Rows are points. Each copy is the shape, with its points in the same order, turned, moved and blurred by noise. Say if it was mirrored as well.

Shape:
[[ -8  53]
 [-50  56]
 [-13 -27]
 [ 16 -35]
 [-44  28]
 [  2 -71]]
Copy 1 (6 x 2):
[[ 30  59]
 [ -9  76]
 [ -1 -14]
 [ 21 -35]
 [-13  46]
 [ -4 -60]]
Copy 1 is: only turned
Copy 2, 6 rows:
[[ 23  55]
 [ -8  77]
 [-11 -15]
 [ 10 -28]
 [-15  54]
 [-16 -60]]
Copy 2 is: only turned
Copy 3:
[[ 42  54]
 [ 16  92]
 [-28  -2]
 [ -3 -31]
 [ -4  60]
 [-44 -41]]
Copy 3 is: only turned

Shape:
[[ 65 -57  45  14]
 [-36 -27  53  16]
 [ 46   7 -18 -33]
 [ 59  46   3  -2]
 [ -1   7   5 -32]
 [-59 -23 -26  34]
 [ 35 -27  77 -40]
 [-47 -35 -40  41]
 [-22 -58 -24  50]]
Copy 1:
[[ 55 -10 -25 -74]
 [ 35 -47  42  -9]
 [-20  38 -22 -35]
 [ 16  75   1 -20]
 [-25  12  16 -15]
 [ 15 -42  12  65]
 [  6 -19  30 -87]
 [ 17 -41 -12  64]
 [ 40 -57 -28  34]]
Copy 1 is: only turned
Copy 2, 9 rows:
[[ 78  17  32 -69]
 [ -7   0  76 -28]
 [ 17  19 -45 -26]
 [ 48  21 -36  14]
 [-17  21  -2 -20]
 [-40 -70  33 -24]
 [ 27  74  39 -49]
 [-27 -82  23 -38]
 [  5 -74  34 -56]]
Copy 2 is: only turned

Shape, 11 rows:
[[ 17   8 -31  -5   1  22]
 [-12 -32 -31  -5  12 -64]
 [ 23  34  18 -46   3  -4]
 [ -1 -38 -11  22 -26 -34]
 [  0 -19 -53   3  -5 -14]
 [ -1   7   7  40 -49 -23]
 [  6  39 -33  13  20  -7]
 [-13 -17   5 -14  13  10]
 [ 12 -17 -24 -16  50  -9]
 [-40  21  -2   4 -33 -29]
 [ 18 -24  -3 -21   9 -20]]
Copy 1:
[[-19 -17 -28 -34   2   8]
 [ 14 -22 -43  44   7 -38]
 [-21  -1  26 -40 -10 -36]
 [ 18 -27 -26  34 -24   9]
 [  1 -29 -59  -7  -2  -5]
 [ -3   8 -14  20 -57  26]
 [-52  11 -42 -13   0  -8]
 [ 20   3  -2 -18  19   3]
 [-12 -20 -18  -6  48 -20]
 [ 14  34 -31   3 -43 -13]
 [  3 -30   0   2  10 -14]]
Copy 1 is: mirrored
Copy 2:
[[ -4  46 -35  20  -4  -5]
 [-11  10  -8  -4  20 -95]
 [ -4  46  24 -23  -9   3]
 [ 15 -25 -20   6  -2 -49]
 [  0  25 -46  16   1 -50]
 [  1 -36  -3  21 -47 -24]
 [-29  44  -6  45 -17 -23]
 [-17  13  -9  -4  31  -5]
 [ -8  54  -6  17  38 -42]
 [-42 -16 -10 -13 -32 -33]
 [ 15  22  -1  -6  20 -35]]
Copy 2 is: only turned
Copy 3:
[[ 10   7  -8 -12   2  32]
 [-18 -13 -40  35  10 -43]
 [ -2  21  35 -39  30 -10]
 [ 24 -17  -8  50  -6 -22]
 [  5 -15 -37  13  -7   4]
 [ 47  20  18  37 -30 -23]
 [ -4  44 -22  -8  -4  14]
 [-22 -13  19  14   7  11]
 [-31   4 -18  11  40  12]
 [  0  14  19  10 -46 -35]
 [ -1 -13   1   7  35 -12]]
Copy 3 is: only turned

Shape (11 x 8):
[[ -7 -72   1  23  27  11   0   1]
 [ 52  55 -42 -22 -31  18 -26   7]
 [  5  42   7 -39  -1   6 -47  22]
 [  4 -83  39  53   4 -30  16  27]
 [ 30 -44  14  13  -2 -41 -22 -41]
 [ -2 -52 -13  21 -24  -5 -23  22]
 [-12 -70  29 -16 -11   4  41   8]
 [ 31  31 -23 -18  35   8  -1  27]
 [ 14  42  35 -27 -33  30  35  45]
 [-42 -48 -19  34  12 -39  21   4]
 [-18  60  -4  16  11  60   8  10]]
Copy 1:
[[  6   8  19  35  25  60 -34  -1]
 [-13  -6 -77 -38 -31 -25   8 -21]
 [-13 -15 -10 -28 -38 -37 -35 -20]
 [ 57  46  23  42   7  59 -33  32]
 [ 27  32  -3  48 -17  38 -20 -52]
 [  6  47  -8  20  16  20 -23   8]
 [ 32  10  59  10  21  45  15   8]
 [ 14 -43 -44 -21 -17   3 -32   0]
 [ 25 -18   7 -54 -43 -15  26  38]
 [ 35   3   9  76  40  10 -21  16]
 [-36 -55 -23   2 -39  -9   6  53]]
Copy 1 is: mirrored
Copy 2, 11 rows:
[[-24 -59  -7 -16  44  -3  -6   9]
 [ 57  58   6  13  -4  14 -57  28]
 [ 16  64  15 -23   5  19 -14 -12]
 [-38 -92  31 -13 -10  -4  -6  18]
 [ 10 -53  18  -9   4   4 -55 -33]
 [  1 -40  -6 -36   4  25 -36  36]
 [ 23 -66   6 -19  23   5  36  13]
 [ 21  48  21   2  24 -30 -20  23]
 [ 36  28  22  27 -21  13  46  27]
 [-16 -60 -28 -45  -2 -45  -8  13]
 [ -8  55 -34  43  14   3  17  16]]
Copy 2 is: only turned
Copy 3 (11 x 8):
[[-22 -58 -29  16  51  25  42  27]
 [ 71 -12  10 -25 -11   7 -32 -34]
 [ 12  18  -3 -15 -14 -29 -15  -5]
 [-19 -52   3  74  50  21  76  22]
 [ 15 -19  -4  50  86  13   4   0]
 [  0 -59 -16  31  31  -1  45 -25]
 [-44 -67  44  10  52  15  44  17]
 [ 46  -5  -4 -25  -2   2   8  37]
 [ -1 -10  72 -12 -39  15  15  -2]
 [ -5 -30 -12   7  70   5  95  -3]
 [  0  19  -5 -52 -31  51  21  -5]]
Copy 3 is: only turned
